Each row of a before or after table is a point. The points were changed in one or more steps. Then noise was added and the rows were shuffled. The steps act on how far a point lies along the listed directions, d1 being the first. Write out the steps. A step turns or swaps two directions, mirrors them in a line or flattens them onto one, adds a multiple of one to another, or multiplies one. Angles are multiples of 10 degrees, from the lower direction toward the higher: turns from -170 to 170, lines from 10 to 170 but not 90. Use the fewest steps. Two steps may share a direction if one is a turn and the other turns, adds or multiplies; they go together, in the order done. Otherwise the lowest direction goes first.
In the rows, 128 means zero.

Directions:
(1): [ 85 136 139]
(2): [121  84 133]
(3): [140 131 172]
Before:
[[123 143 101]
 [114 140 102]
 [140 167 124]
 [164 139 148]
 [156 136 140]
 [122 139 131]
 [134 129 106]
 [154 156 109]
 [167 105 117]
 [117 127  81]
 [ 89 122 107]
 [148  91 144]
 [144 120 128]]
After, 13 rows:
[[164 135  85]
 [161 123 129]
 [131 151  95]
 [115  92  95]
 [116 136 127]
 [ 62 112 131]
 [144 108 112]
 [114 115 102]
 [102 117 106]
 [183 117 157]
 [188 153 119]
 [213 101 121]
 [175 141 121]]
Steps: multiply d1 by 2; turn d2 and d3 by 50 degrees

Directions:
(1): [108 121 166  94 139 148  86 117]
(2): [108  91  95 103  86 126 126 112]
(3): [114 125 136 135 108 101 103 186]
(4): [140 133 104 111 157  76 102 111]
Before (12 x 8):
[[151 166 163 156 145 133 139 168]
 [108 103  97 138  96 107 130 146]
 [119 125 152 146 104 125 152 189]
 [118 125 126  93 126 120 103 118]
 [126 148 160 127 147 138 130 154]
 [125 143 172 172 105 155 139 192]
 [153 122  88 125 120  71 130 154]
 [120 100 121 110 105 127 104 140]
 [130 131 104 129 115 109 151 120]
 [133 124 122 118 141 103 114 108]
 [126 115 107 152  80 109 142 171]
 [123 131 145 145 140 142 126 143]]
After:
[[ 93  95 143  87 106  93  87 163]
 [ 94 102 138  90 101 142 116 140]
 [ 72  79 145  63  78 116  46 144]
 [105  96 128  99  68 151 119 147]
 [143 130 144 128 143 112  92 151]
 [172 155  99 192 120  95 193 200]
 [144 146 111 151 134 108 159 130]
 [139 155 139 131 138 129 132 140]
 [103 102 133 113 118 138 105 125]
 [150 144 124 167 130 129 169 134]
 [131 127 123 138 119  75  97 174]
 [130 142 115 158 143  81 117 160]]
Steps: add -1.5 times d4 to d1; turn d2 and d4 by 130 degrees; multiply d3 by 1.3

Directions:
(1): [ 96 129 118 110 100 145  72 127 121  87 121]
(2): [137 142 129 119 102 156 141  69  88 144 136]
(3): [137 178 110 113 167 161 144 123 147  98 116]
(4): [138  87  77 136 145 141 144 142  87 107 131]
(5): [124 127 135  77 122 164 133 174 118 163 136]
(6): [124 149 118  95 122  77 142 133  97 126  83]
Before:
[[135 136 143 156 134 133 136 104 140 110 148]
 [134 141 140 157 115 129 122  98 154 119 136]
 [160 164 146  96 120 147 149 111 102 161 109]
 [120 153 114  92 109 141 118 112 115 122 112]
 [136 121  89 131 161 135 136 117 102  99 115]
 [116 133 129  95 129 168 120 166 136 119 132]
 [105 162 146 123  95  90 110  69  99 120 109]
 [118 123 140 117 114 136  94 166 144 124 141]
 [127  88 108 156 125 153  94 125 124  91 151]
 [147 112 144 115 121 115 145 146 124 149 123]
 [125 167 134 142 140  98 140 120 168  96 116]
 [162 145 109 137 123 145 173  93  82 124 134]
 [165 174 158 103 137 130 167 133 129 177 126]
 [142  86 135 165 126  59 141 137 126 139 118]]
After (14 x 11):
[[133 116  89 137 140 115 132  91  80  99 109]
 [167 181 154 105 138 104 177 125 121 175 110]
 [123 165 111  70 116 123 134 130 107 128  93]
 [ 94 207 126  64 132  72 116 138 111  92  59]
 [127 110 144 108 109 173 136 142 118 157 155]
 [128  73 113 181 132 197  79 125 152  87 186]
 [124 109 152 121 106 155 102 163 140 151 163]
 [148 124 137 117 136  97 153 150 130 137 107]
 [130 124 146 165 131 164 118 103 152 105 170]
 [115 146 146 122  82  95 127  91 113 127 119]
 [132 106 121 156 137  36 132 146 131 104  90]
 [159 167  94 144 153 127 168 104 110  82 111]
 [164 187 135  86 147 121 166 132 111 146  80]
 [129 135 142 155 116 163 105 109 168 114 153]]
Steps: turn d1 and d5 by 30 degrees; add -0.5 times d4 to d5; swap d2 and d3; multiply d6 by 2.5

Directions:
(1): [195 161 129 122 127 143 120 113 158 136 111 116  68 102 133 113 134 138]
(2): [104 164 131 156  92 169 128 101 138 106 128 141 129 154 103 123  98 183]
Before:
[[ 48  71 112 138 153  98 123 163  87 119 149 133 206 142 134 158 134  88]
 [ 80 115 136 141 106 130 138 149 108 118 155 156 186 155 107 140 120 143]
 [ 48  65 128 120 128 100 135 141 103 132 155 138 211 146 122 154 140  74]
 [196 139 138  87 150 127 129 127 157 165 114 119  94 100 132 121 148 112]
 [181 162 136 109 111 138 101 113 170 143 132 107  93 130 139 123 120 150]
 [ 95 120 131 130 131 110 133 139 113 111 156 116 153 146 127 152 131 140]
 [159 192 121 127 107 161 134 111 170 110 103 108 103 131 140  99 103 161]
 [163 124 131 109 132 135 125 136 120 143 125 134 104 107 131 125 144 102]
 [216 157 130 105 130 125 122 117 153 124 132 130  67 104 135 113 144 128]
 [173 115 124 108 128 135 117 127 127 141 131 110 113 103 141 123 147 117]]
After (10 x 18):
[[ 97 174 138 161  61 186 125  74 164 107 140 148 133 154  92 127  99 186]
 [140 100 130  87 145  85 110 152 133 152 150 103 144 130 163 142 145  85]
 [163 126 123  94 157  91 139 158 137 139 110  98 127 103 174 114 138  85]
 [117  90 126 120 125 125 116 140  99 136 147 118 161 125 137 134 137 111]
 [107 103 124 112 127 131 132 144  96 135 134 148 152 131 121 136 135 100]
 [ 98  83 132  96 161 105 139 150 114 157 139 136 184 135 130 135 138  88]
 [132 165 132 142 116 138 134 119 132 105 147 112 108 137 125 136 122 173]
 [127  74 122  92 156  72 135 159 102 125 159 141 152 123 144 140 157  81]
 [166 171 133 144  96 162 127 126 153 121 133 142 103 125 108 118 118 174]
 [102 178 118 184  89 198 111  93 145  89 122 140 129 161  96 123  89 202]]
Steps: turn d1 and d2 by -110 degrees

Directions:
(1): [115 121 117 123 153 153 127 125 195 108 158 157 152 151 156 137 187 107
 123 155 100 152 133 119]
(2): [105 146  94 136 155 187 105 123  95  77 134 110 129 131 105 113 118 145
  90 114 119 139  90  96]
(3): [141  87 110 182  93 158 139 111 136 136  84 146 145 104 114 138 138 110
 106 167 173 134 102 128]
(4): [102 102 134 115 120 116  81 152 109 116 175 169 134 107 120 147  86 118
 100 163 126 145 127 177]
(5): [105 125 128 166 145 173 171 155 133 170 137 136  78 150 125 124 111 118
  99 127  96  93 143 158]
Before:
[[130 147 141 125 128 103 137 131  83 142 133 110  98 119 117 128  95 162
  122  97 128 102 127 119]
 [136  92 110 136 113 125  94  98 146 104 107 167 180  84 125 154 145 111
  116 178 178 158 100 144]
 [122 124 139 108 149 119 120 160 115 120 154 117 105 139 130 123 117 137
  128 119 119 112 155 134]
 [156 111 114 131 118 143  98 103 158  83 119 153 188 103 122 119 174 116
  120 167 155 173 106  89]
 [147 117 113 130 117 103 101  99 160 109 121 151 182 123 132 139 184 122
  141 147 146 159 112 113]
 [152 105 134 187  93 136 178 129 124 178  62 133 117 109 109 133 126 107
  133 141 157  84 114 139]
 [138 113 129 182  95 174 166 133 117 159  72 136  81 120 101 124 102 115
  113 131 161  95 102 163]
 [158 116 128 103  99  91 106 125 134 111 130 136 169  93 128 125 139 115
  139 159 154 170 122 112]
 [141 117 121 181  95 139 159 118 118 159  64 127 127 110 108 115 117 124
   93 121 141  98 115 120]
 [143 153 135  97 126  82 120 123  93 129 139 106 122 136 129 108  89 160
  144  96 125 131 142 120]
 [142 142 126  89 134 118 106 134  86 113 117 111 123 116 130 123 110 153
  128 104 127 132 111 118]]
After:
[[136 153 120 105 136 103 108 122  90 113 147 112 127 137 129 108  91 160
  128 104 121 141 126 108]
 [163 122 184 138  89  56 179 152 125 214  93 134  97 114 127 138 107 109
  182 124 135  68 165 174]
 [160 126 138  76 119  72 116 131 175 116 149 141 169 112 153 129 169 111
  161 153 132 171 144 113]
 [167 107 114 146 116 150 117  96 193  90 103 151 197 113 130 115 214 108
  127 177 159 176 108  76]
 [143 108 155 163  81 124 158 151 106 191  78 141  69 106 100 133  76 113
  131 132 166  88 122 194]
 [143  90 124 117 113  97 105  98 186 120 115 173 180  99 155 160 177 100
  144 184 161 154 127 146]
 [156 124 126 115 126  87 117 100 188 121 127 147 179 138 148 139 207 114
  165 142 135 153 132 103]
 [139 128 106 116 130 158  96 127  90  91 104 121 133 108 119 121 113 148
   98 123 140 146  83 105]
 [146 110 140 168  84  98 158 131 115 179  72 132 124 103 110 121  95 125
  107 123 148  90 129 145]
 [121 139 133 135 124 114 121 132  71 130 138 116 100 109 105 126  86 161
  106 108 135 104 115 123]
 [115 121 129 114 150 137 115 157 103 110 148 116 107 136 119 118 115 140
  113 117 122 118 142 131]]
Steps: add -0.5 times d5 to d1; turn d1 and d4 by -20 degrees; multiply d2 by 2.5; turn d2 and d3 by 40 degrees

Directions:
(1): [ 96 150  90 111  93  41 120 108 112 164 140 115 159 120 154 119 102 145
 153  69 138 137  92 131 172 107 116 123 162 128 163  93 155 153 160 130
 123 132 121 155  87 134 166 113 114 107 176 105 152 148  97 124 124 135
 134 116 123 105 117 126 122 152 106  99]
(2): [117 104 150 113 147 124 115 130  70 138 121 129 165 114 115 157 128 126
 155 147 133 133 149 145 108 132 147 183 112  89  95  89 164 100 119 139
 115  91  88 104 115 103 101 160 133 116 180 122 162 111 149 183 121 113
 145 151 138 178 111 171 112 154 105  85]
(3): [142 126 117 114 137 137 127 111 128 123 140 103 109  93 144  85  84 163
 106 138 123 197 134  91 135 152 138 107 152 102 123 146 165 149 140 101
 157  68 112 132 144  78  82  94 108  98 137 158 105 106 158 135 142 169
 165 125 139  88 163 154 116 126 104 147]
(4): [117 155 129  77  71 132 155 141 115 121 158 154 115  79 104 142 157 165
 130 114 147 106 114  77 117 113 130 160 138 125 157  94  94 139 107 159
  72 123 152 162 152  77 146 136 128 129  89 178  99 119 166 165 121 110
 160 106 136 128 109 114 120 130 128 125]
(5): [127 117 188 157 108  91  91 150 105  96 112 138  99 133 110 141 121 146
 126 133 144 127 173 103 178 102 137 100 108 182 127 130 149 126 176  81
 163 115 129 126 143 102 148 119  95 136 122 114 121  88 135 160 133 121
 142 132 146 143  94  70 127 167 178 106]
Before:
[[145 138  95 118 150 181 160 118 151 127 145 114 105 102 121 117 127 147
  107 166 124 149 125  99  98 160 143 124 135  94 128 154 112 143  98 141
  127  99 140 123 159 103  88 120 127 125  90 167  94 120 151 104 147 153
  139 123 126 101 165 164 132  82 111 169]
 [130 129 127 123 136 165 131 123 136 119 146 138 117 122 125 132 142 123
  130 153 112 135 133 128 112 128 126 135 134 115 112 141 118 128 112 133
  122 129 133 118 142 122 104 123 139 140 106 158 112 123 146 112 134 140
  130 131 124 140 142 137 131 104 124 143]
 [133 128 187 129 115 107  92 143 103 100 126 127 112 115 122 127 105 165
  125 132 136 137 165  91 149 118 140 123 118 154 121 126 149 125 167  91
  153  98 119 120 141  87 134 123  94 130 131 135 124  94 149 174 128 132
  148 127 140 125 105  95 118 157 149 111]
 [138 148 128 111  96 123 143 126 137 121 141 147  92 100 115 124 129 159
  128 116 139 120 125  92 143 116 125 107 151 132 155 129 109 146 122 116
  110 128 155 158 160 100 141 102 115 125  84 158  96 113 151 126 134 141
  152 106 132 109 145 102 134 128 142 148]
 [112 126 143 124  99  99 117 136 108 122 141 140 126  99 124 133 121 164
  139 118 146 139 138 101 151 119 148 125 131 151 149 102 148 126 153 126
  131  91 115 139 133  91 133 115 110 120 140 130 122 108 137 159 132 128
  157 123 140 137 111 112 111 143 138 111]
 [113 143 124 143 102  84 109 115 111 137 127 123 143 143 134 142 110 131
  145 107 133 126 120 143 159 112 117 115 141 148 147 101 142 132 160 113
  139 132 127 133 117 148 158 117 115 130 135 111 147 126 108 130 135 121
  125 121 117 115 105 113 130 144 126 114]
 [134 126 136 141 128  87 122 122 122 109 117 124 109 135 134 131 104 132
  129 128 137 129 138 116 157 111 117 100 125 145 141 138 146 136 160 112
  151 121 136 146 127 112 141 110 109 133 130 133 124 114 113 125 136 130
  126 133 121 118 121 109 128 145 145 122]
 [123 129 110 129 123  87 116 129 121 151 129 126 151 135 134 138 128 113
  146  98 128 122 107 158 146 116 119 145 135 129 145 106 130 123 141 148
  117 156 121 137 101 168 159 135 128 132 156  95 144 144 107 125 124 119
  107 129 122 129 106 122 130 137 126 102]
 [119 115 150 142 125 104 118 145  97 124 116 138 163 143 116 158 147 113
  152 128 140 102 139 149 147  98 122 146 103 135 119  96 135 105 133 140
  126 149 139 126 111 134 155 160 126 145 140 102 147 128 105 146 106  94
  113 129 116 165  89 116 124 149 130  87]
 [122 112 170 155 122 116  97 164  95 117 115 147 122 141 105 161 140 120
  134 138 132 102 171 130 141 110 140 134  94 152 118 114 120 117 158 112
  140 127 124 123 134 126 140 144 120 140 131 110 140 112 131 158 126 113
  122 143 134 176  80 107 123 158 168  90]]
After:
[[ 99 120 140 154 107  68 112 150  95 142 107 152 188 176 116 188 169  85
  179  97 143  47 122 186 161  73 106 152  96 163 134  74 112  97 137 156
  107 202 149 132  81 185 207 179 137 167 150  60 174 156  61 134  95  66
   79 128 103 187  58  91 132 156 143  64]
 [ 96 152 113 134  85  53 108 113 100 148 132 127 156 146 137 153 114 130
  163  82 138 111 103 152 173  96 115 124 151 154 161  81 140 132 165 124
  125 141 125 145 101 156 186 122 115 130 148  99 160 137  97 133 127 116
  123 116 114 117  90 107 127 154 122  96]
 [107 148 141 113  87  16  81 113  91 137 139  97 136 101 165  97  54 191
  142  75 141 179 128  85 204 106 128 103 163 150 152 104 195 163 210  77
  171  84 107 148 103  86 157  87  71  97 186 118 141 112 119 160 131 159
  163 112 137  80 112 103 109 180 117  91]
 [178 122 113 120 183 244 162 116 165 100 147 101  70  80 121  88 108 164
   72 210 114 203 151  70  77 195 156 107 132  75 101 191 126 142  88 114
  157  48 132 108 196  61  24 101 123 116  66 203  60  92 193 109 164 181
  164 124 136  80 200 187 127  64 104 204]
 [117 132 124 135 119  90 117 139 123 149 125 145 160 155 123 168 159  94
  158  96 129  81 106 174 136 102 113 161 120 144 143  97 106 109 130 165
   95 190 132 133  96 191 181 159 142 151 144  86 156 152 100 128 115  97
   88 132 116 156  83 106 134 136 142  91]
 [100 134 115 124  92  48 108 118 115 144 144 117 137 100 155 110  84 174
  144  88 146 172 121 103 187 115 143  98 158 151 170 101 181 149 184 109
  156  78 103 149 109  97 141  86  97 100 176 111 133 119 114 139 139 151
  158 116 138  99 124 117 109 152 121 108]
 [116 140 115 121 102  39 119 112 104 128 133 116 123 118 144 125  85 150
  141  99 144 141 119 107 179  97 112 100 148 135 161 110 166 154 176 112
  144 112 126 167 112  99 157 102 100 114 160 129 135 121 107 132 136 136
  139 128 120 102 117 114 119 161 128 104]
 [137 148 111 114 101 108 136 113 139 129 140 132  90  99 132 105 105 167
  121 106 139 147 118  90 159 123 125  91 164 128 158 137 128 162 138 100
  132 114 148 162 154  98 133  84 104 110  99 154  96 116 147 112 140 163
  159 104 129  86 160 110 131 128 137 155]
 [ 88 132 140 158  92  35  91 153  89 153 118 147 164 157 123 172 139 110
  169  79 140  73 137 156 176  80 123 136 113 167 154  80 125 126 183 124
  128 166 123 141  89 166 199 149 115 138 167  63 174 143  84 143 116  98
  101 133 119 175  52  92 127 178 162  58]
 [139 123 137 127 150 188 135 128 142 109 144 136 107 123 120 126 140 123
  122 170 108 145 143 125 101 138 131 128 127 113  99 157 116 124 105 126
  132 122 131 110 153 117  86 123 140 140  97 168 102 114 154 111 137 147
  131 135 125 140 148 140 133  98 124 153]]
Steps: add 1.5 times d5 to d1; flatten d2 and d4 onto the line at 150 degrees; multiply d3 by 2.5
